Each row of a before or after table is a point. One or more steps were done to the points. Then noise was added and the rows were shuffled. The steps act on how far a point lies along the listed directions, d1 being the first. Name the steps. A step turns or swaps two directions, mirrors them in a line or flattens them onto one, adds a multiple of one to another, or multiplies one. Angles are multiples of 10 degrees, from the lower direction toward the higher: turns from -170 to 170, lines from 10 to 170 but not 90. Use the fewest steps. Two steps may share a direction if one is a turn and the other turns, adds or multiplies; they go together, in the order done. Otherwise the lowest direction goes first.

Directions:
(1): [43,  6]
(2): [-6, 43]
Before (13 x 2)
array([[ -4,  30],
       [ -6,  24],
       [  3, -28],
       [ 12, -22],
       [ -4, -17],
       [-16,  28],
       [  6, -18],
       [  3,  23],
       [ -5,  11],
       [  1, -12],
       [ 14, -17],
       [-16,   9],
       [ -3,  23]])
After (13 x 2)
array([[ -8,  48],
       [ -4, -32],
       [  9, -36],
       [-28,  54],
       [  2, -55],
       [ 18, -47],
       [ -8,  59],
       [-26,  16],
       [ -9,  21],
       [  7, -25],
       [ -8,  46],
       [ 24, -33],
       [  3,  47]])
Steps: multiply d1 by 1.6; multiply d2 by 2

Directions:
(1): [ -4, -56,  -7, -10,  15, -28]
(2): [-60,  -1,   2, -16,  10,  20]
(3): [ 14, -16,  48,   9,  25,  29]
(4): [ -4,  18, -17,  27,  52, -13]
(5): [  8,  23,  20, -49,  18, -25]
(6): [-22,   7,  35,  28, -17, -39]
Before (10 x 6)
array([[-25, -25,   1,   6,   0,   2],
       [  3,  21,  21, -18, -22,  21],
       [ -6,   3,  25,  -1, -19, -27],
       [-26,  -4, -27, -16,   4,  22],
       [ 16, -17, -26, -12,   7,   5],
       [ 24,  26, -18, -23, -46, -15],
       [ 21,   9,  -2,  40, -21, -35],
       [ -4,   2,  37, -14, -35,  24],
       [ 17,  13, -16,   7,  -4, -18],
       [ 10,  30, -30, -14, -35,  -8]])
After (10 x 6)
array([[ -1,  -4,  40,  20, -21, -22],
       [ 21, -17, -16, -20,  14,   3],
       [-23,   0, -10, -33,  15,  20],
       [ 35,  25,  34, -20,  -3,  -1],
       [ 33,  13,   8,  -3,  11,  -6],
       [-34, -10,  -6, -10,  -1, -15],
       [-25,   3,  28,  15, -59,   1],
       [ 50,  17,  52, -13, -23,  -8],
       [ 24,  19,  13,  10,  -3, -42],
       [ -2,  13,  24,  12, -37,  18]])
Steps: turn d3 and d5 by -110 degrees; add -0.5 times d3 to d2; add -0.7 times d4 to d6

Directions:
(1): [ -4,  40, -31,  -9, -10,  13,  38, -32,   6, -16, -25,  13]
(2): [ -3, -27, -21, -56,   3,  -1,  -1,  14,  28,  -8,  11,  31]
(3): [-19,  35,  33,  -7,  11,  18,  -3,  30,  42, -17,  -4, -16]
(4): [  1, -19, -10,   7, -32,  14,  -8,  18,  20,  30, -55,  -7]
(5): [-25,   0,   2, -12,  17, -60,   7,  10, -13, -12, -35, -10]
Before (13 x 12)
array([[ -9,  16,   1,  10,  11, -32,   2, -22, -32,  -1,  20,   5],
       [-10,  20,  -7, -19,  23, -54,  20,  -5, -17, -28,   0,   8],
       [ -9,  -7,  39,  15,  -1,  13, -17,  41,  27,  20, -27, -37],
       [ -6,  -4,   8,   6,  20, -42,   8, -14, -41, -10,  23, -12],
       [  0,  -2,  43,  16,   5,  24, -19,  32,   1,   7,  18, -29],
       [ 10, -20,  37,  10, -11,  12, -33,  33,  17,  24, -21,  -9],
       [ -3,  30,  18,  -2,  24, -39,   1, -12, -11, -24,   1,  -6],
       [  1,  24, -10, -18,  34, -41,  29, -12,  -7, -34,  19,  10],
       [-12, -14,  27, -12,  23, -52,  -1,  16, -19, -12,  -7, -14],
       [-14, -15,  28,   2,  11,  -6, -23,  27,   3,   7,   1, -10],
       [-13,  12,  13,  12,  -9,   2,  -5,  22,  25, -21, -21, -19],
       [  2, -16,   3,  13, -10,   3, -15,   7, -13,  17,  -7, -13],
       [  9,  -5,  26,  40,   9, -29,  -8,  -8, -26,   7,   0, -30]])
After (13 x 12)
array([[ -7,  -8,   4, -44,  -2, -10,  -5,  25,  38,  -4, -42,  14],
       [ 30,  10,   1,  25, -11,  40,   0, -13,  -6,   4,  43,   7],
       [-21,  -4,  11, -52,  20,   0,   6,  37,  25, -20,   3,   6],
       [  1, -24, -16, -19,  -7,  -9,  -5,   8,  -3,   7,  -7,   6],
       [ 19, -24, -11, -14,  -6,  19,  -4, -17, -15,   4,  54,  16],
       [ 34,  25,   2,  29,   9,  30,   9, -18,  -6,  -5,  54,  -6],
       [-10,   6,  16,   8,  -8,  16, -11,  36,  38, -19, -13, -15],
       [ 26,   9,  21,   3,   2,  26, -18,  -8,  11,  -5,  41,   7],
       [ 26, -11,  -5, -20, -13,  48,   7,  -4,  21,   5,  21,  19],
       [-14,   2,  -4, -33,   0,  23,   2,  15,  31,  -9,  -9,  15],
       [ 20, -48,   0, -25,   1,   3, -14,   7,  15,   7,  29,  15],
       [-19,  -7,  13, -40,  -1,  15,  -3,  45,  60,   5, -34, -10],
       [ 12, -13,  -5,   4,  -2,  10, -14, -16, -11,  13,  49,  20]])
Steps: turn d1 and d2 by -110 degrees; multiply d3 by 1.3; mirror d4 and d5 in the line at 10 degrees

Directions:
(1): [-23,   5,  14, -19, -12, -20,  16, -34, -17,  16, -10, -11,  14,  -8, -48,
 -30,   2,  -2,  50,  24,  22,  14,  19,  19]
(2): [  6,   8,  -4,   5,  11,  -7, -39, -12,  60,   3, -43, -27,  22, -16, -14,
  25,  -8,  18,  13,   1,  17, -37,  -2,  -6]
(3): [ -1,  26,  35,  11,   9, -18,  20,  11, -25,  -8,  -6,  37,   0,  -1,   0,
  17, -46,   8,   7,  37,   8, -36,  -1, -40]
(4): [ -8,  15,   4, -36, -47,  -6,   0,  30,  20, -31,  -9, -13,  16,  19,  10,
   5, -42,   4,  -5,  17, -32,  12,  19,  34]
(5): [ 15,  -6,  -5, -11,  15, -28, -26, -27, -21, -15,  23, -24,  36, -29, -22,
 -14, -15, -21, -38,  11, -40,   2,  -7, -23]
Before (12 x 24)
array([[-12,   5,   1, -23, -34,   0,  26,   4, -14, -16,   0,  -3,  -8,
         18,   2, -11, -18,   2,  18,   9, -10,  16,  19,  26],
       [  0,   5,  10,  16,  26, -12,   5, -25, -54,  14,  24,  14,  -5,
        -11,  -9, -16,  20,  -6,  -4,  10,   7,  -3, -20, -35],
       [-19,   6,   5, -19, -24,  -1,  16,  14,  -7, -15,   7,  12,   3,
         22,  12, -12,   0,  -4,  12,   8, -11,  18,  14,  24],
       [ 16,   2,  -2,  -3,  -9,  -1,  15,  17, -13, -19,   4,  15, -17,
         16,  20,   8, -14,  -2, -26,   4, -25,   9,   0,  -8],
       [  1,  -7, -11,   8,  12,   1, -11, -21,  11,  11, -18,  -6,   3,
        -15, -18,  -6,  21,  -3,  11,  -9,  23, -12,   0,  -6],
       [ 14,  10,  13, -18, -22, -25,   4,   4, -10, -18,  18,   3,  23,
        -11,  -7,  -2, -37, -13, -31,  23, -30,  -3,   0, -14],
       [  5,   6,  11, -20, -16, -24,  -5,   0, -20, -12,  12,  -4,  23,
         -4, -10,  -8, -29, -13,   7,  26, -18,  13,  16,   8],
       [ -9,  -2,  15,  -7, -35,   3,  27,  31, -24,  -8,  13,  16,  -7,
          8,   6, -12, -36,  -1,   5,  17, -25,  22,  18,  24],
       [ 15, -14, -13,   7,   3,  20,   0,   5, -22,   6,  28,   8, -22,
         10,  23,  -9,  34,  -8, -24, -24, -11,  14,  -3,   9],
       [  4, -21, -16, -18, -22,  15,  10,  10, -17, -10,  30,  -8,  -8,
         15,  17, -18,  22, -10, -28, -16, -32,  41,   3,  31],
       [-20,  14,  23, -21, -31,  -4,  33,  23, -40, -12,  15,  18,  -3,
         22,   0, -13, -28,  -9,  14,  21, -10,  18,  17,  14],
       [ -3,  13,  15,  14,  -3,  -3, -16,  -4,  10,   7, -18, -17,   8,
        -13, -18,  12, -15,  10,  11,  16,  19, -11,  -7,  -7]])
After (12 x 24)
array([[ -8,  -6,  -1,  11,   4,  10,  29, -15, -24,  14,   0,  12, -29,
          9,  -2, -11,  21,   5,  32,  -8,  28,   3,   4,   2],
       [ -6,   3,  -7, -25, -23, -11,  -8,  -8,   9, -13, -15, -18,  21,
         -6, -19, -14, -12,  -7,   5,   9,  -9,   6,  15,  17],
       [ 11,  -5, -11,   7,   7,  10, -25, -14,  28,  16, -17, -16,  -2,
         -3,  -4,   5,  30,  11,  11, -15,  17, -14,   3,  13],
       [ -6,   3,  14,  30,  23,  15,  18,   6, -20,  22,   0,  32, -27,
          7,   6,   8,  18,   4,  23,  -9,  40, -17,  -7, -22],
       [-17,  -2,   3,  10,  10,   8,  17,  -5,  -9,  11,   2,  22, -13,
         13,   4, -11,  33,   0,  28,  -6,  26,   4,   2,   4],
       [  0, -15,   8,  42,  18,  20,  21,  10, -17,  30,   4,  32, -33,
         -6,   7,   0,  13,   9,  17, -10,  27,  -7,  -5, -11],
       [ -2,  12,  14,   0, -21,  -1,  -2,  14, -18, -10,   9,  -7,   4,
         -1,   0,   2, -28,  -3, -15,  19, -14,  12,  -4,   0],
       [ 12,  -7,   7,  15,  22,  -9,   2, -13, -37,  14,  21,  17,  -4,
        -11,  -4,  -8,  10, -13,   8,   5,  12,   4,  -2, -17],
       [ 26,  -5,   7,  24,  22,  -6,  10,  -5, -27,   9,  30,  28,  -8,
        -17,   6,   3,   7, -14, -36,  -4,   0, -14, -22, -45],
       [ 23,  -4,  -6,  26,  21,   9,   6,   7,   0,   0,  -6,  22, -29,
          8,  21,  19,  12,   5, -20, -11,   3, -11, -13, -28],
       [ -2, -23, -14,  10,  15,  13,   0, -33,   4,  33,  -4, -14, -11,
         -7, -22, -18,  59,   6,  27, -21,  34,  13,  -1,  17],
       [  8,  19,   4,  11,  18, -15, -38, -13,  23,  -2, -23, -15,  21,
        -16,  -4,  21,  -8,  17,  -4,  12,   5, -39, -18, -30]])
Steps: add -1 times d3 to d1; turn d2 and d4 by 120 degrees; turn d4 and d5 by 30 degrees
